Each point is reached from the start by the listed moves, each made 0, 1 or 2 times, or once backwards (-1), plus a little noise. Is the number of moves made odd or even? Then give how often each move was made.

Moves:
(1): 0.048 0.058 -0.009 0.018
(2): -0.009 0.015 0.007 -0.028
Start: -0.006 0.005 -0.009 0.003
Points:
-0.025 0.035 0.006 -0.052 => even (0, 2)
-0.044 -0.067 -0.009 0.012 => even (-1, -1)
-0.005 0.005 -0.007 0.003 => even (0, 0)
-0.055 -0.053 -0.001 -0.015 => odd (-1, 0)

Moves:
(1): -0.004 -0.012 -0.005 -0.014 0.008 0.002
(2): 0.010 -0.005 0.000 0.004 0.000 -0.033
(3): -0.012 -0.012 -0.038 0.000 0.013 -0.012
(4): 0.013 -0.016 0.015 -0.004 -0.032 0.024
(5): 0.018 -0.008 -0.012 -0.021 0.006 0.011
(6): -0.007 0.021 0.029 0.032 0.016 0.019
Start: 0.009 0.002 0.003 0.003 -0.001 0.013
Points:
0.069 -0.008 0.067 0.022 -0.021 0.087 => odd (0, 1, 0, 2, 2, 2)
0.038 -0.015 -0.042 0.007 0.011 -0.059 => odd (-1, 2, 1, 0, 1, 0)
0.041 -0.097 -0.066 -0.045 -0.018 -0.014 => odd (2, 2, 2, 2, 1, 0)

Moves:
(1): 0.002 -0.018 -0.016 -0.004 -0.004 0.016 -0.002 -0.021 -0.002 0.007 0.013 0.019
(2): -0.010 -0.008 0.011 0.005 0.008 0.009 0.005 -0.032 0.011 -0.002 0.016 0.016
(3): 0.012 -0.009 -0.001 0.015 0.007 -0.006 -0.005 -0.011 -0.004 0.009 0.003 -0.005
(4): 0.008 -0.006 0.003 -0.018 0.015 -0.012 -0.011 -0.004 0.005 0.003 0.004 0.006
(5): 0.006 0.006 0.007 0.021 0.004 0.002 -0.004 -0.010 0.001 0.002 -0.015 0.014
(6): 0.014 0.006 0.011 -0.003 0.002 -0.017 0.003 -0.016 -0.009 -0.016 0.014 -0.001
(7): -0.018 -0.007 -0.002 -0.016 -0.011 0.012 0.005 -0.017 -0.007 -0.004 -0.026 -0.004
(8): 0.015 -0.014 -0.017 0.003 0.005 0.016 0.006 -0.009 0.015 -0.007 0.011 -0.021
(9): 0.006 -0.017 0.002 -0.001 0.001 0.002 -0.006 0.010 0.000 -0.018 -0.021 -0.018
(10): 0.000 0.002 0.003 0.013 -0.018 -0.013 0.018 -0.017 0.016 -0.004 -0.008 -0.023
(11): 0.017 0.000 0.011 -0.007 -0.021 0.007 -0.003 0.010 -0.016 -0.001 0.008 -0.008
Start: 0.006 0.000 0.005 0.006 -0.016 -0.013 -0.002 -0.007 0.009 0.000 -0.007 0.011
Points:
0.117 -0.014 0.024 -0.008 0.000 -0.037 -0.015 -0.039 0.004 0.005 0.069 -0.048 => odd (-1, 0, 2, 2, 0, 1, 0, 2, -1, 0, 2)
0.014 -0.065 0.029 -0.085 0.004 0.025 -0.024 -0.161 -0.028 -0.022 0.050 0.096 => even (2, 2, 0, 2, 0, 2, 2, 0, 0, -1, 1)
0.081 -0.090 -0.012 0.044 -0.030 0.041 0.013 -0.179 0.067 0.044 0.078 0.010 => odd (2, 2, 2, 2, 1, -1, 0, 2, -1, 2, 2)

Moves:
(1): 0.004 0.024 -0.026 -0.003 -0.015 -0.005 -0.002 0.019 0.013 -0.012 -0.003 0.000 -0.002 0.005 0.002 0.020 0.008 0.005 0.002 0.014 0.002
(2): 0.005 -0.003 -0.001 0.001 -0.002 -0.004 -0.034 0.000 0.030 0.012 -0.013 0.029 -0.026 0.007 0.016 0.016 0.022 -0.004 0.007 0.008 -0.007
(3): 0.013 -0.029 -0.006 -0.003 -0.015 -0.016 0.014 0.002 -0.003 0.015 0.003 -0.010 0.006 -0.013 0.003 -0.004 0.002 0.005 -0.018 0.013 -0.003
(4): 0.005 -0.009 0.029 -0.026 0.015 0.014 -0.020 0.015 -0.007 0.010 -0.003 -0.011 0.011 -0.010 0.010 -0.039 0.021 -0.011 0.022 0.004 0.006
(5): 0.016 0.014 -0.007 0.012 -0.002 -0.023 0.008 -0.041 0.003 -0.009 0.007 0.025 -0.020 0.016 -0.005 0.003 0.008 0.000 0.004 -0.006 0.013
(6): 0.008 -0.024 0.004 0.000 0.024 -0.014 0.001 0.011 0.015 -0.008 0.005 -0.003 0.010 0.004 -0.014 -0.013 -0.019 0.014 -0.008 -0.004 -0.002
(7): -0.002 -0.025 -0.004 -0.006 -0.001 -0.018 0.014 0.006 -0.008 -0.005 -0.004 0.004 -0.015 -0.027 0.010 0.009 0.014 -0.011 -0.018 0.018 0.000
(8): 0.010 0.002 -0.009 0.008 -0.001 -0.002 0.002 -0.003 0.014 -0.003 0.024 -0.014 0.009 -0.026 0.003 -0.014 0.013 -0.011 0.005 0.015 -0.008
(9): 0.015 0.006 0.008 -0.006 -0.039 0.025 -0.007 0.008 -0.011 0.014 0.038 0.026 -0.025 0.030 -0.015 -0.003 -0.001 0.016 0.044 0.011 -0.023
(10): -0.020 0.002 -0.007 -0.013 -0.028 0.009 0.001 0.012 -0.015 0.006 -0.018 0.019 0.004 -0.011 -0.006 0.021 -0.001 0.013 0.013 -0.002 0.012
(11): 0.022 0.003 -0.002 -0.014 -0.035 -0.011 -0.001 -0.023 -0.008 -0.024 0.024 -0.005 0.028 0.026 0.002 0.007 0.008 -0.034 0.014 0.004 0.009
(12): -0.018 0.008 0.011 -0.006 0.004 -0.006 0.009 -0.018 -0.004 -0.012 -0.004 -0.006 -0.001 0.012 -0.022 0.006 0.003 0.013 -0.004 0.021 0.016
(13): -0.035 0.005 0.012 -0.001 -0.005 -0.019 0.017 0.015 -0.006 -0.017 -0.020 -0.009 0.023 0.003 0.001 -0.022 0.015 0.011 -0.010 -0.012 0.015
(14): 0.023 -0.028 0.012 0.009 -0.005 -0.022 0.002 -0.002 -0.020 0.025 -0.026 0.009 0.025 0.009 -0.007 0.001 0.024 -0.028 0.015 -0.002 -0.002
(15): -0.006 0.027 0.007 -0.006 0.019 -0.011 -0.005 -0.002 0.008 -0.003 0.033 -0.030 0.015 -0.007 0.031 0.004 0.032 0.035 0.007 0.002 0.008
(16): 0.005 -0.010 0.022 -0.013 -0.010 -0.014 0.014 0.013 0.007 0.006 -0.014 0.000 -0.006 -0.003 0.022 0.020 -0.008 0.014 -0.002 0.007 0.005
(17): -0.033 -0.025 -0.023 0.011 0.003 0.019 0.016 0.001 -0.004 -0.030 -0.035 -0.016 -0.008 -0.006 -0.027 -0.008 -0.006 0.015 0.003 0.003 0.007
(18): -0.001 -0.003 -0.006 0.011 -0.001 0.006 0.014 0.000 0.003 0.000 0.003 -0.016 0.018 0.012 -0.022 0.012 0.001 0.000 -0.009 -0.007 0.020
(19): -0.029 0.023 -0.031 0.014 0.003 -0.004 -0.003 -0.014 0.002 -0.004 0.034 -0.025 -0.034 -0.029 -0.008 -0.011 -0.011 0.001 0.013 -0.012 -0.014
(20): -0.003 0.004 0.008 0.023 -0.025 -0.003 -0.010 0.016 -0.027 0.006 0.000 0.014 0.009 0.008 0.019 -0.014 -0.015 -0.002 0.020 -0.016 0.011
Start: -0.013 -0.020 -0.011 -0.002 0.012 -0.011 0.018 -0.020 -0.005 -0.018 -0.020 0.004 0.004 -0.028 0.027 0.020 -0.021 0.024 0.000 -0.004 0.005
Points:
-0.015 -0.085 -0.145 0.038 -0.160 0.004 0.032 0.018 -0.065 -0.121 0.033 -0.026 0.028 -0.013 -0.067 -0.056 -0.036 -0.053 0.105 0.037 0.022 => even (2, 0, 1, 1, 0, 1, 1, 1, 1, 0, 2, 0, 0, 0, -1, -1, 2, 1, 1, 2)
-0.059 0.056 0.079 -0.043 0.000 0.011 0.011 0.150 0.012 -0.041 0.056 -0.042 0.134 0.022 0.015 -0.066 0.105 0.197 0.123 0.037 0.089 => even (2, 0, -1, 2, 0, 2, 0, 2, 2, 1, -1, 1, 2, 0, 2, 0, 0, 2, -1, 1)
0.027 -0.021 -0.003 -0.033 0.031 -0.072 0.046 -0.077 0.059 -0.115 0.180 -0.122 0.025 -0.043 -0.032 -0.091 0.044 -0.042 0.076 0.020 0.018 => even (0, 0, -1, 2, 1, 2, 1, 2, 1, -1, 2, 0, 1, 0, 0, 1, 0, 2, 2, -1)
